Each point is reached from the start by the listed moves, each made once or not at all, plus a little noise. Say if it took an odd or an even number of moves. Then give how often each move was made.
In the rows, zero is written as 128.

Moves:
(1): [185 127 106 136]
(2): [199 139 160 158]
(3): [ 99  87 148 125]
Start: [137 124 130 125]
Points:
[211 139 162 157] => odd (0, 1, 0)
[184  96 180 150] => even (0, 1, 1)

Moves:
(1): [133  89 140 137  96  77 148 125 145 160  98  94 142 131]
(2): [151 151 125 127 167 114 145 111 137 105 142 149 116 134]
(3): [139 138 138 108 123 174 151 126 125 146 122 115 132 132]
(4): [138 143 118 147 131 101 142 132 145 127 104 121 144 104]
(5): [116 125 134 135 172 121 131 146 148 106 112 148 163 135]
(6): [143 113 120 133 132 131 128 127 168  93 131 135 128 101]
(7): [128 130  89 122 129 145 142 135 164 112 129 168 168 146]
(8): [134 126 118 108 114 139 124 126 111 110 111 121 131 137]
(9): [106 138 137 140 138 115 134 136 136 123 121 149  93 135]
(10): [141 127 111 100 139 154 115 155 151 138 108 141 146 132]
(11): [123 130 117 130 124 118 132 152 120 124 148 104 131 150]
Start: [124 129 104 116 139 140  99 120 116 105  87 142 130  88]
Points:
[134 159  66 117 234 159 167 155 219  18  98 215 163 123] => odd (0, 1, 1, 0, 1, 1, 1, 0, 1, 0, 1)
[194 106  49  53 147 179 161 127 220  69  33 172 199 103] => odd (1, 1, 1, 0, 0, 1, 1, 1, 0, 1, 0)
[124  90 123 113 145 128 149 138 180  80  14 138 153  91] => even (1, 0, 1, 0, 1, 1, 0, 1, 1, 0, 0)
[155 149  92  96 122 169 130 118 114 106  42 119 154  74] => odd (0, 0, 1, 1, 0, 0, 0, 1, 0, 0, 0)
[137 147  60 115 185 170 156 151 217  28  20 200 189  81] => odd (0, 0, 1, 1, 1, 1, 1, 1, 1, 0, 0)
[146 128  15  93 186 154 115 195 227  19  36 183 248  96] => odd (0, 0, 0, 1, 1, 1, 1, 1, 0, 1, 1)

Moves:
(1): [135 126 130 121 126 129 117 124 129 125 133 127 119 128 126 132 120 142
 122 116 120 120 136 125 138]
(2): [126 139 131 127 129 134 137 128 142 137 135 141 134 129 118 133 122 136
 145 127 124 141 122 118 132]
(3): [122 137 125 117 141 137 121 127 125 130 136 132 121 126 146 121 125 120
 111 122 151 132 125 129 135]
(4): [126 134 128 137 122 117 142 124 134 119 133 134 135 133 118 125 127 135
 125 141 139 133 133 137 124]
(5): [126 138 121 123 141 131 130 142 150 125 124 117 122 112 128 123 145 130
 125 122 124 127 144 137 133]
(6): [129 137 143 109 129 131 127 131 124 121 120 141 122 130 110 114 134 114
 137 119 124 133 121 135 126]
(7): [126 117 136 120 119 121 139 146 124 126 116 134 132 141 145 129 132 134
 131 121 140 128 132 154 133]
(8): [126 128 118 110 125 114 123 144 140 139 124 142 128 144 143 132 137 131
 121 123 119 127 119 118 102]
(9): [121 129 128 121 135 134 140 111 135 119 117 126 111 129 119 124 122 119
 140 144 117 116 134 111 129]
(10): [137 137 135 131 100 122 126 140 142 138 122 129 137 132 138 126 136 121
 122 127 132 121 127 131 131]
(11): [115 117 124 114 116 120 102 122 126 131 122 130 130 115 129 127 131 161
 127 128 131 131 116 127 142]
(12): [126 128 126 116 130 117 146 134 121 129 129 136 118 118 119 114 116 119
 126 137 125 114 134 120 136]
(13): [129 111 121 130 126 129 126 124 123 119 132 128 135 138 136 121 130 124
 136 125 124 132 140 121 141]
(14): [127 122 142 104 143 118 130 128 126 132 127 115 135 143 111 129 109 129
 117 127 137 122 129 127 125]
(15): [112 127 118 130 129 137 133 130 131 126 132 126 137 133 131 123 132 129
 132 125 134 116 131 130 130]
(16): [124 118 130 129 133 125 118 130 122 135 132 134 122 145 117 125 127 127
 123 137 132 129 123 122 128]
(17): [131 130 142 119 135 128 135 126 116 139 128 124 147 126 135 135 158 145
 129 126 128 119 121 125 132]
(18): [129 127 142 131 145 133 118 130 128 124 126 141 136 118 141 128 126 135
 127 135 129 128 130 123 117]
(19): [132 133 123 137 139 119 131 124 145 127 133 124 130 128 132 125 130 134
 141 118 124 127 124 126 122]
(20): [133 133 123 126 135 132 123 111 134 143 133 126 128 135 119 122 129 133
 147 144 109 125 134 149 128]
(21): [133 124 128 135 143 115 145 115 134 155 116 150 129 116 137 133 135 116
 117 118 126 135 137 134 128]
(22): [123 138 127 126 141 135 134 125 137 130 113 127 129 125 139 113 126 140
 131 124 111 132 134 131 128]
(23): [126 130 137 131 125 113 111 128 119 135 131 129 123 129 121 130 131 137
 136 142 127 134 147 120 116]
(24): [120 140 121 130 133 110 124 140 118 108 111 124 142 134 133 150 133 121
 122 128 126 128 110 141 128]
Start: [119 141 124 112 118 108 109 127 133 120 131 138 136 102 133 130 128 128
 121 130 127 137 126 143 138]
Points:
[ 90 144 142  70 174  59 122 134 147 136  88 150 200 100 151 148 175 188
 113 136 142 119 136 220 149] => odd (0, 0, 0, 1, 1, 0, 1, 0, 0, 0, 1, 0, 0, 1, 1, 0, 1, 1, 0, 1, 1, 0, 0, 1)
[ 95 154 148  59 160  82  96  84 158 160  95 195 145  99 139 100 171 200
 148 153  78 121 157 144 114] => odd (1, 0, 0, 1, 0, 1, 0, 1, 1, 0, 1, 0, 0, 0, 1, 0, 1, 1, 0, 1, 1, 1, 1, 0)
[ 91 137 135  48 162  82 100 143 143 137  97 128 185 137 135 128 163 201
 143 133 103 142 124 186 179] => odd (0, 1, 0, 0, 1, 0, 1, 0, 0, 0, 1, 0, 1, 1, 0, 1, 1, 0, 0, 1, 0, 1, 0, 1)
[ 91 163 117  85 132 111 100 136 180 116 129 150 142  79 114 107 154 164
 159 100 118 144 118 150 155] => even (0, 1, 0, 0, 1, 1, 0, 0, 0, 0, 1, 0, 0, 0, 1, 0, 0, 0, 1, 0, 0, 0, 0, 0)
[103 174 156  90 188  70 145 141 185 136  95 171 207 125 135 110 178 146
 130 108 118 141 134 158 145] => odd (0, 1, 0, 1, 1, 1, 0, 0, 0, 1, 0, 0, 1, 1, 1, 1, 1, 1, 1, 0, 1, 1, 0, 1)
[ 95 131 123  62 186  62 104 128 199 165 102 172 154 127 158 104 143 210
 116 116 109 126 160 190 126] => even (1, 0, 0, 1, 1, 0, 1, 1, 0, 0, 1, 0, 0, 1, 1, 1, 0, 1, 1, 1, 1, 1, 0, 0)
[104 160 125  35 157  96 135 113 179 137 135 161 119 141  80 100  98 134
 169 131  80  98 135 123 128] => even (1, 1, 0, 0, 0, 1, 0, 1, 1, 0, 0, 1, 0, 1, 1, 0, 0, 0, 1, 1, 0, 0, 0, 0)
[ 88 130 120  45 121  59 164 118 189 170  88 187 162 139 142  88 119 164
 146 149 106 119 156 158 154] => even (0, 1, 0, 1, 0, 0, 1, 1, 1, 1, 1, 1, 1, 1, 1, 0, 0, 0, 0, 1, 1, 1, 0, 0)
[ 72 175 116   7 137  59 131 166 199  95  88 166 152 136 152  88 134 163
 130 101 124 115 136 156 171] => even (1, 1, 1, 1, 1, 1, 1, 1, 1, 1, 1, 1, 1, 1, 1, 0, 0, 0, 1, 0, 0, 1, 0, 1)
[ 92 186 125  64 135  98 101 135 180 100  76 123 153  89 145 113 188 175
 138  98  92 100 116 155 168] => odd (1, 0, 0, 0, 1, 1, 0, 0, 1, 1, 1, 0, 0, 0, 1, 0, 1, 0, 1, 0, 0, 1, 0, 1)
[ 97 127 146  13 110  38  85 158 115 124  94 147 149 142 173 135 143 166
 100 134 141  98 135 128 162] => odd (1, 0, 1, 0, 0, 0, 1, 1, 1, 1, 1, 1, 1, 1, 0, 0, 1, 0, 0, 0, 0, 0, 1, 1)
[108 145 148  21 197  66 116 140 142 150  93 216 147 150 155 105 112 130
 113 114 104 141 134 171 145] => odd (1, 1, 1, 0, 0, 1, 1, 1, 0, 0, 0, 1, 1, 1, 0, 1, 0, 1, 0, 1, 1, 1, 0, 1)

Moves:
(1): [137 119 130 127 114 113 129 118 135 128 126 123 148 107 140 124 141 135
 124 135 125 130 145 128 131]
(2): [114 125 131 104 143 126 142 132 135 149 110 152 145  96 142 140 128 123
 125 132 130 142 160 156  95]
(3): [115 150 156 135  99 146 143 110 135 137 152 131  99 146 114 136  83 113
 131 136  97 123 137 102 146]
(4): [125 140 130 136 134 132 135 132 128 135 132 132 130 109 130 156 119 128
 125 122 121 123 127 128 119]
(5): [150 143 138 133 141 131 129 132 117 138 117 132 126 131 128 107 141 112
 140 120 147 140 133 122 113]
(6): [142 123  95 142 138 123 145 147 124 129 119 125 135 141 109 115 120 145
 116 149 130 125 123 126 121]
(7): [153 109 128 117 114 131 144  96 134 130 116 128 125 104 138 107 100 151
 142  88 140 127  85 168 161]
(8): [128 117 136 124 131 135 115 114 112 109 141  99 146 110 132 131 126 117
 117 129 130 130 129 117 146]
(9): [139 125 112 130 162 127  97 111 129 137 115 119 144 151 138 131 150 126
 153 139 149 148 132 126 109]
(10): [135 137 136 105  91 154 122 102 128 137 149 125 143 120 160 105 127 154
 133 127 149 126 117 164 123]
(11): [148 129 119  92 105 104 125 123 128 129 110 114 146 111 124 128 123 112
 140 141 136 135 129 118 146]
(12): [118 117 129 118 122 131 121 133 129 144 115 114 134 146 117 136 127 141
 143 113 126 133 129 125 121]
(13): [129 111 132 121 112 131 122 138 150 121 141 108 124 126 125 124 107 138
 133 123 128 123 124 122 128]
(14): [134 132 136 117 109 128 152 129 116 115 145 134 102 120 141 102  98 140
 117 140 117 107 109 116 102]
(15): [118 131 129 140 150 141 106 139 117 141 124 141 137 132 121 132 145 148
 125 151 142 130 148 117 123]
(16): [143 133 135 123 113 146 111 107 130 129 101 136 120 116 139 111 148 132
 115 128 125 136 127 124 131]
(17): [143 120 128 139 154 133 113 140 120 127 135 148 130 139 152 130 161 107
 106 121 134 127 161  93 129]
(18): [133 123 123 121 147 127 110 131 122 142 139 112 134 106 144 136 144 146
 127 139 128 147 135 142 123]
(19): [122 112 131 103 137 153 130 127 146 106 156 114 141 113 168 108 136 154
 156 122 126 137 104 147 143]
(20): [124 122 120 132 129 128 123 118 132 143 116 131 132 111 131 133 149 125
 120 135 134 132 124 124 133]
(21): [123 132 124 130 139 121 148 114 145 124 131 116 127 124 135 137 126 138
 116 126 134 121 124 137 147]
(22): [125 109 138 107 114 131 133 128 141 131 129 128 145 122 121 133 136 142
 123 138 127 124 122 144 131]
(23): [120 115 117 109 128 117 113 125 130 120 139 128 154 117 113 133 144 140
 123 136 133 150 113 121 137]
(24): [127 124 114 133 124 130 142 128 123 121 128 134 117 134 111 130 132 141
 136 129 138 131 123 131 118]
Start: [105 127 137 121 126 129 110 111 122 116 114 136 146 137 152 133  94 121
 139 144 117 114 140 148 101]
Points:
[121  95 158 112  96 162 119  24 115 134 130 130 164  74 161 141  64 180
 146 178 129 111 114 143 111] => odd (1, 0, 1, 1, 0, 0, 1, 1, 1, 0, 0, 0, 0, 1, 1, 0, 0, 0, 0, 1, 0, 1, 0, 1)
[104 139 129  97 198 146  77  88 126 186  70 164 198  27 183 165 183 163
 103 180 158 185 180 168  70] => odd (0, 1, 0, 1, 1, 0, 0, 0, 0, 0, 0, 0, 0, 0, 1, 1, 0, 1, 0, 1, 1, 0, 1, 0)
[158  67 160  18  87 179  63  47 162 103 142 130 178  98 210  73  89 188
 169 172 134 144  95 113 150] => even (0, 0, 1, 0, 0, 0, 1, 0, 1, 0, 1, 0, 1, 1, 1, 1, 1, 0, 1, 0, 0, 1, 1, 0)
[107  74 164  45 116 199  17  50 138 177 140 119 249  65 203 173 164 205
 130 195 151 189 221 142  61] => even (1, 1, 1, 1, 0, 0, 0, 1, 1, 1, 0, 1, 1, 0, 1, 1, 1, 1, 0, 0, 0, 1, 1, 1)
[118  92 143  84 118 178  80  27 129 129 140  78 149  85 159 144  51 230
 150 152 134 153  90 135 120] => even (0, 0, 1, 1, 0, 0, 1, 1, 1, 0, 0, 1, 1, 1, 1, 1, 0, 1, 0, 0, 1, 0, 1, 1)
[ 85  77 119  65 112 159 138  88 191 122 168  80 177 126 159 143  53 216
 160 189 103 125  73 133 102] => even (0, 0, 1, 1, 0, 1, 0, 0, 1, 0, 0, 1, 1, 1, 0, 0, 0, 0, 1, 1, 1, 1, 1, 0)
[146 108 159  82 132 178  70  69  93 153 129 118 199 115 223 118 147 134
 136 149 170 124 142 128  46] => even (0, 0, 0, 1, 1, 0, 0, 1, 1, 1, 0, 1, 0, 1, 0, 0, 1, 0, 0, 1, 0, 1, 0, 0)
[108 118 125  56  84 153  60  82  95 151 150  73 223 114 133 133  81 187
 142 213 135 160 148 127 135] => odd (0, 0, 1, 0, 0, 1, 0, 1, 0, 1, 1, 1, 0, 0, 1, 0, 0, 1, 0, 0, 0, 0, 1, 0)
[135  92 160  44  20 156  92  15 165 116 151  98 216  37 187 153 124 153
  89 179 134 132 150 109 175] => even (1, 0, 1, 1, 0, 0, 0, 1, 0, 1, 1, 0, 1, 0, 0, 1, 1, 0, 0, 1, 1, 1, 1, 1)

Moves:
(1): [101 144 141 117  99 111 122 117 137 105 104 140 147 118 118 113 124 125
 121 137 124 128 121 137 160]
(2): [115 133 112 117 131 127 111 123 134 128 125 135 140 136 133 136 128 149
 140 119 119 121 129 133 120]
(3): [137 133 137 143 120 145 124 114 132 117 120 135 119 126 128 109 145 115
 143 135 133 127 137 130 146]
(4): [139 127 125 113 140 106 139 125 128 114 129 130 148 105 119 132 119 147
 112 119 134 141 132 138 146]
(5): [147 131 119 117 118 122 111 125 106 135 115 146 141 140 117 134 128 123
 136 113 134 133 115 130 134]
(6): [142 164 147 126 139 121 155 121 138  90 131 120 116 101 146 120 135 119
 103 127 126 100 149 138 109]
(7): [133 101 118 117 131 126 145 118 133 124 128 132 118 117 143 108 134 128
 154 112 139 126 122 105 120]
(8): [132 148 130 126 145 142 127 126 134 134 106 143 133 122 116 104 135 121
 143 126 122 134 114 122 111]
(9): [132 116 112 123 104 142 129 145 109 120 131 114 126 130 137 128 137 113
 121 130 140 135 138 133 132]
(10): [122 125 117 122 121 146 128 144 139 109 142 121 129 141 135 120 125 134
 124 137 129 126 129 111 122]
(11): [140 123 138 131 123 139 132 145 140 138 136 146 133 129 133 134 133 129
 120 133 119 131 160 132 122]
(12): [122 141 110 139 120 120 145 131 109 121 144 113 116 128 113 107 122 140
 116 125 127 130 115 139 126]
(13): [129 136 124 105 128 123 145 133 128 116 111 135 126 132 128 122 127 125
 138 129 121 140 117 123 121]
(14): [125 134 124 130 123 132 147 148 123 125 122 119 119 106 119 141 129 137
 159 106  93 118 125 121  94]
(15): [120 106 116 104 124 120 140 127 156 113 147 130 132 123 142 119 127 138
 131 134 129 133 110 144 122]
(16): [127 108 148 111 162 131 121 151 129 115 133 147 153 111 148 124 165 113
 131 120 128 134 113 135 133]
(17): [124 150 107 140 112 109 124 131 131 128 120 118 123 123 130 112 118 102
 129  98 123 124 103 148 129]
(18): [102 130 143 134 130 122 137 136 119 115 136 127 111 171  92 123 140 139
 137 127 170 115 124 125 109]
(19): [122 120 142 102 125 117 124 131 129 145 112 114 135 138 122 144 117 146
 140 113 130 139 121 123 124]
(20): [126 120 111 114 120 127 142 131 109 158 125  77 124 159 120 127 130 120
 142 148 135 134 140 104 110]
(21): [130 119 133 132 135 135 159 146 113 123 124 129 128 123 133 116 128 114
 143 142 130 124 113 124 127]
(22): [143 150 139 131 152 101 140 156 131 124 133 149 121 125 127 128 133 140
 119 138 145 126 146 124  80]
(23): [104 162 112 134 128 122 130 108 128 145 132 107 144 123 145 135 120 132
 125 125 125 132 121 117 115]
(24): [123 128 139 120 156 137 123 132 132 140 138 123 130 115 121 128 133 133
 126 136 135 125 128 119 147]
Start: [124 142 127 113 145 133 135 148 120 125 128 139 135 109 123 138 147 132
 130 140 130 137 121 133 150]
Points:
[102 194  98  23  97 124 182 181 138  91 101 108 166 114  99  98 144 179
 170 122  82 127 114 131  70] => even (1, 1, 0, 0, 1, 1, 0, 1, 0, 1, 1, 1, 0, 1, 1, 0, 0, 0, 1, 1, 0, 0, 0, 0)
[125 167 101  54 140 129 138 154 104 135  80 132 211  61 132  60 204  70
 168 108 157 176 101 119 191] => odd (1, 0, 1, 1, 1, 0, 1, 1, 1, 0, 1, 0, 0, 0, 0, 1, 1, 0, 0, 1, 0, 0, 1, 1)
[ 65 228  37  34  95 102 144 172  76 141  79  48 198 101  77 104 120 163
 172  79 107 164  60 116 129] => even (1, 1, 0, 1, 1, 0, 0, 1, 1, 1, 0, 1, 0, 1, 0, 0, 1, 0, 1, 1, 0, 0, 1, 1)
[133 220 121  57 133  66 194 216  86  44 113 120 161  60 106  82 130 131
  84 120 173 132  93 162 150] => even (1, 0, 0, 1, 1, 1, 0, 0, 1, 1, 0, 1, 0, 0, 0, 0, 1, 0, 1, 0, 1, 1, 0, 1)
[ 84 172  63  29  99 114 171 193 121  28  90 154 219  53 164  85 176 108
 191  93  99 160  31 165 158] => even (1, 1, 1, 1, 1, 0, 0, 0, 1, 1, 0, 0, 1, 1, 1, 1, 1, 0, 0, 0, 1, 0, 1, 0)
[144 182  97   7 187 116 176 208 143  36 115 167 148  70 160  32 209 124
 175  85 160 141  60 143  78] => even (0, 1, 1, 0, 1, 1, 1, 1, 1, 1, 0, 1, 1, 0, 1, 1, 1, 0, 1, 0, 0, 1, 0, 1)

Moves:
(1): [121 134 132 116 182 151 114 117 145 130 124 134 154 149  90 125 163 126
 125 126 115 115 100 126 127 147 144]
(2): [158 125 141 132 112  87 139 156 132 139 128 133 120 103 129 113 117 163
 133 122 123 131 142 117 126 138 130]
(3): [135 122 132 131 127 135 132 138 123 147 136 131 136 131 119 126 123 146
 126 138 132 124 144 138 134 132 133]
(4): [155 147 120 136 108 136 130 127 126 106 127 135 120 114 161 129 120 122
 148 128 124 127 133 133  98 131 136]
(5): [127 132 125 114 141 131 127 131 131 128 130 121 129 116 142 141 115 147
 118 138 104 132 149 137 115 134 114]
(6): [132 143 143 115 104  82 123  99 140 135 127 141 150 107 135 130 138 142
 139 121 108 115 122 110 125 115 131]
(7): [165 142 115 148 123 142 101 140 136 128 119 130 130 135 177 124  98  98
 133 158 123 134 123  95 144 117 130]
(8): [119 130 141 132 117 136 132 136 142 124 134 122 141 150 126 127 137 117
 134 117 106 131 118 124 118 115 129]
(9): [104 118 124 103 117  86 126 143 139 121 131 133 129 126 122 133 135 136
 138 165 130 122 139 124 115 139 118]
(10): [137 110 136 127 134 101 123 123 138 121 125 142 131 111 127 148 137 143
 147 117 111 106 129 138 136 142  94]
(11): [152 126 120 137 136 151 122 145 111  96 133 113 135 125 137 126 127 115
 118 135 148 154 136 129 117 108 131]
(12): [131 126 146 149 132 134 128 122 112 117 134 113 114 127 130 117 113 141
 134 127 135 105 139 119 140 137 133]
(13): [127 130 133 118 137 120 119 139 135 142 129 141 134 125 135 117 133 122
 167 124 129 135 115 106 122 117 136]
(14): [111 132 119 122 134 108 141 141 124 121 127 147 135 134 134 110 128 131
 135 131 118 122 128 128 118 139 129]
(15): [125 146 104 123 139 112 123 141 138 143 168 138 143 150  99 127 146 111
 114 140 140 123  98 104 111 117 134]
(16): [126 128 125 132 127 131 127 130 142 133 120 128 127 120 139 127 135 127
 121 125 146 129 128 114 127 118 133]
(17): [134 146 124 136 125 140 114 121 122 111 129 121 135 142 136 120 121 135
 125 116 166 138 138 122 153 110 121]
(18): [123 150 119 124 104 129 120 121 137 132 119 150 136 131 118 145 124 121
 127 131 108 132 130 117 122 106 116]
(19): [124 131 132 125 129 144 111 130 117 125 136 121 145 127 132 120 130 121
 126 111 123 132 131 128 127 136 140]
(20): [128 122 119 129 135 123 119 128 122 128 122 104 139 127 120 128 115 130
 122 118 131 119 122 104 115 135 129]
(21): [131 114 120 120 130 141 128 117 131 122 139 156 136 125 131 131 141 139
 149 130 107 136 132 115 137 146 137]
(22): [118 125 115 137 129 103 105 103 115 130 133 122 126 139 126 135 170 135
 128 128 124 129 121 112 138 103 120]
(23): [119 128 121 144 123 130 146 139 123 133 144 112 140 123 113 138 141 112
 134 133 133 127 138 146 126 145 123]
(24): [116 130 132 115 124 128 121 101 144 130 133 131 138 127 125 135 131 119
 117 130 129 133 129 127 111 127 103]
Start: [121 125 114 139 130 114 119 135 129 128 136 149 142 162 117 118 155 118
 106 116 170 138 104 157 114 163 125]
Points:
[170 138  97 137  69  40  70 162 165  69 145 210 174 137 169 132 218 157
 204 118 156 173 129  72  85  97  91] => even (0, 1, 0, 1, 0, 0, 0, 1, 1, 1, 1, 0, 1, 0, 0, 1, 1, 1, 0, 0, 1, 1, 0, 0)
[158 161  92 107 121 105  86 117 146  92 151 180 220 119 194 101 146 156
 154 114 175 166 145  84  48 137 121] => even (0, 0, 1, 1, 1, 1, 0, 0, 0, 0, 1, 0, 1, 1, 0, 1, 1, 0, 0, 1, 1, 0, 0, 1)
[142 135 138 109  57  23 110 170 208 142 137 213 174 120 139 136 168 153
 184 131 127 129 131 114  42 147  73] => even (0, 1, 1, 1, 0, 0, 0, 1, 1, 1, 0, 0, 1, 0, 0, 1, 0, 1, 0, 0, 0, 0, 0, 1)
[148 138  76 162 120  14  79 183 110 110 203 117 189 147  72 150 177 188
 107 162 191 116 167 101  96 145  59] => odd (0, 1, 1, 0, 1, 0, 0, 0, 1, 1, 1, 1, 0, 0, 1, 0, 1, 1, 0, 1, 0, 1, 1, 0)
[115 155 123  85 165  82  67 140 167 134 208 173 249 172  94 104 200 153
 182 134  89  89  83  61  33 197 175] => odd (1, 0, 1, 1, 1, 1, 0, 1, 1, 0, 0, 1, 1, 0, 1, 0, 0, 0, 1, 1, 1, 0, 0, 0)
[191 137 129 130 146  30  44 169 165  92 164 207 230 122 206  91 212 184
 223 152  72 111 131  45  72 171 141] => even (1, 1, 1, 1, 1, 1, 1, 1, 1, 1, 1, 1, 1, 1, 0, 1, 0, 0, 1, 0, 1, 1, 0, 0)
[130 158 128 135 139  10 108 173 155  93 164 152 203 127 146  92 237 162
 187 143 120 120 121  88  33 154 141] => even (1, 1, 0, 1, 1, 1, 0, 1, 1, 0, 1, 1, 1, 1, 0, 1, 0, 0, 0, 0, 0, 1, 1, 0)
[198 165 117 190  65 155 104 186 145 127 164 164 180 128 198 117 112 136
 153 139  96 143 176 103  89 181 144] => even (0, 1, 1, 1, 1, 0, 1, 1, 0, 0, 0, 1, 0, 0, 0, 1, 0, 1, 1, 0, 1, 0, 1, 0)
[122 171 110 107 134  34  56 105 162 108 167 179 223 151  70 139 195 131
 147 120 117  54  69  80  47 187 122] => even (1, 0, 0, 1, 0, 1, 0, 0, 1, 1, 0, 1, 0, 0, 1, 0, 0, 1, 1, 1, 0, 0, 0, 0)
[164 193  89 174 138  69  51  94 130 105 138 161 225 155 153 142 169 154
 155 133 112  71 129  91 111 162  87] => even (1, 0, 1, 1, 1, 1, 1, 0, 0, 1, 0, 1, 0, 1, 0, 0, 1, 1, 0, 1, 0, 1, 1, 0)
